Every row gives one point. Examples show where two turns around zero, p and q, send a point. Write where each new point lands after one turn and then the other. Backwards means that the second turn is done in reverse. Each puzzle has new turns, and all numbers are rounded.

Turn p:
[-0.3  1.3 -0.4] => [ 0.2 -0.6  1.2]
[-3.2  1.0  2.0] => [3.0 1.9 1.7]
[ 0.6 -0.5 -3.1] => [-0.4 -3.0 -1.2]
[-3.7  0.7  1.8] => [3.5 1.8 1.4]
[ 2.1 -2.7 -1.5] => [-1.8 -1.0 -3.1]
[4.4 0.2 1.2] => [-4.5  0.9  0.0]
Turn q:
[-1.7  2.1 -1.4] => [ 2.8 -0.6  0.9]
[-1.0 -3.8 -0.6] => [-1.0  3.8 -0.4]
[-2.7 -0.3 -0.1] => [1.1 1.5 2.0]
[3.0 2.3 4.1] => [-3.3 -4.5  0.6]
[-0.6 -1.1 -1.4] => [ 0.8  1.6 -0.6]
[ 3.2  0.9 -0.5] => [-0.6 -2.1 -2.6]
Where do these land?
q, then p backwards: [-2.7  1.6 -1.1] => [-3.0  1.5  0.4]
p, then q: [-1.1 -0.3 -1.0] => [-0.7  0.3 -1.3]
q, then p: [-0.4 -0.4  3.1] => [2.3 2.2 0.3]
p, then q: [3.9 2.4 2.2] => [ 0.8 -0.1  5.0]
p, then q backwards: [-1.1  1.2 -1.0] => [-0.8  1.7  0.2]
p, then q: [ 1.5 -4.4 -2.1] => [ 3.5  2.9 -2.4]

Turn p:
[-3.8 -3.1  1.6  1.9  0.7  2.4] => [ 0.3 -1.3 -0.7  0.5  2.9  5.0]
[-2.5  3.0  3.7  2.3  0.1 -0.5] => [-1.5  1.1  4.3 -1.0  3.3  1.1]
[-0.7  0.4 -1.8 -0.9  1.7 -0.8] => [-1.0  1.4 -0.7  2.0 -0.9 -0.1]
[-4.0 -0.4 -0.5 -1.5 -1.2  1.1] => [-3.4 -1.4 -1.7  0.4  1.5  1.6]
[ 1.8 -0.6 -0.7 -2.5  0.6  1.5] => [ 0.1 -1.3 -0.8  0.0 -3.3  0.1]
[ 4.3  1.6 -3.3 -0.2 -1.0 -0.5] => [ 1.7 -0.6 -0.4  1.0 -2.3 -4.9]
[ 4.9 -1.1  0.9  0.7 -0.9 -3.2] => [ 3.8  2.1 -0.3 -3.0 -1.3 -2.8]
Turn q:
[-1.2  1.1  0.2 -2.1  1.2 -1.4] => [-2.2 -1.0 -2.1  0.7  0.0  0.1]
[ 2.1  0.9 -2.2 -1.2  1.8 -3.1] => [ 0.1 -0.6 -2.0  4.0 -0.2 -2.0]
[ 0.9 -0.6  0.2 -0.9  3.9 -0.3] => [ 1.5 -1.7 -2.8  1.5  0.7  1.3]
[-2.1  0.5  1.2  4.2 -2.3  0.7] => [-0.1 -1.4  4.3 -2.9  0.5 -0.8]
[-1.5 -3.0  0.0  0.9 -3.2  0.5] => [ 0.6  1.8  0.9 -3.8 -0.8 -1.8]
[-3.2 -1.2 -1.2  1.1 -4.8  4.2] => [-0.6  2.4  3.5 -4.8 -3.7  0.7]
[ 2.5  0.8 -2.1 -2.3  3.1 -0.4] => [ 0.9 -0.1 -2.7  4.1 -0.9  1.0]
[ 2.4  1.6  4.0  0.4  0.3 -0.4] => [-0.5  0.3  0.9  1.1  4.5  1.3]
Where do these land?
p, then q backwards: [-1.3 -0.5 -1.1  4.2  1.2  3.8] => [3.1 2.3 1.0 2.4 3.8 0.2]
q, then p: [ 2.2 -0.2  0.7 -1.8  2.2 -2.2] => [ 1.9  1.1 -0.3  3.5  0.6 -0.8]
q, then p: [-3.1  1.3  1.3 -0.1 -1.4  1.9] => [-2.9 -1.6 -0.5 -1.2 -0.3  2.4]
p, then q backwards: [ 0.4 -2.3  0.2 -0.8 -2.1 -0.4] => [-1.6 -2.3  0.8 -0.8  1.2 -0.3]
q, then p: [ 1.4 -1.1 -2.5 -1.8 -0.9  2.1] => [-0.5 -2.1  1.6 -0.3  0.7 -3.2]
q, then p backwards: [ 1.9 -3.7  1.2 -0.7  1.5  1.5] => [ 0.7 -4.1  0.5  2.0  0.1 -1.6]
p, then q: [ 1.9  2.7  2.8  2.5 -3.4 -1.7] => [-1.8 -0.4 -4.5  1.5  3.7  0.0]
p, then q: [-0.8  2.3 -4.3 -3.0  3.0 -3.5] => [-3.4 -3.0  4.8  0.1 -1.4 -3.1]
q, then p: [-2.6  1.4  1.6  1.5  0.0 -1.6] => [-0.7  1.5 -1.9 -0.7  0.0  3.0]
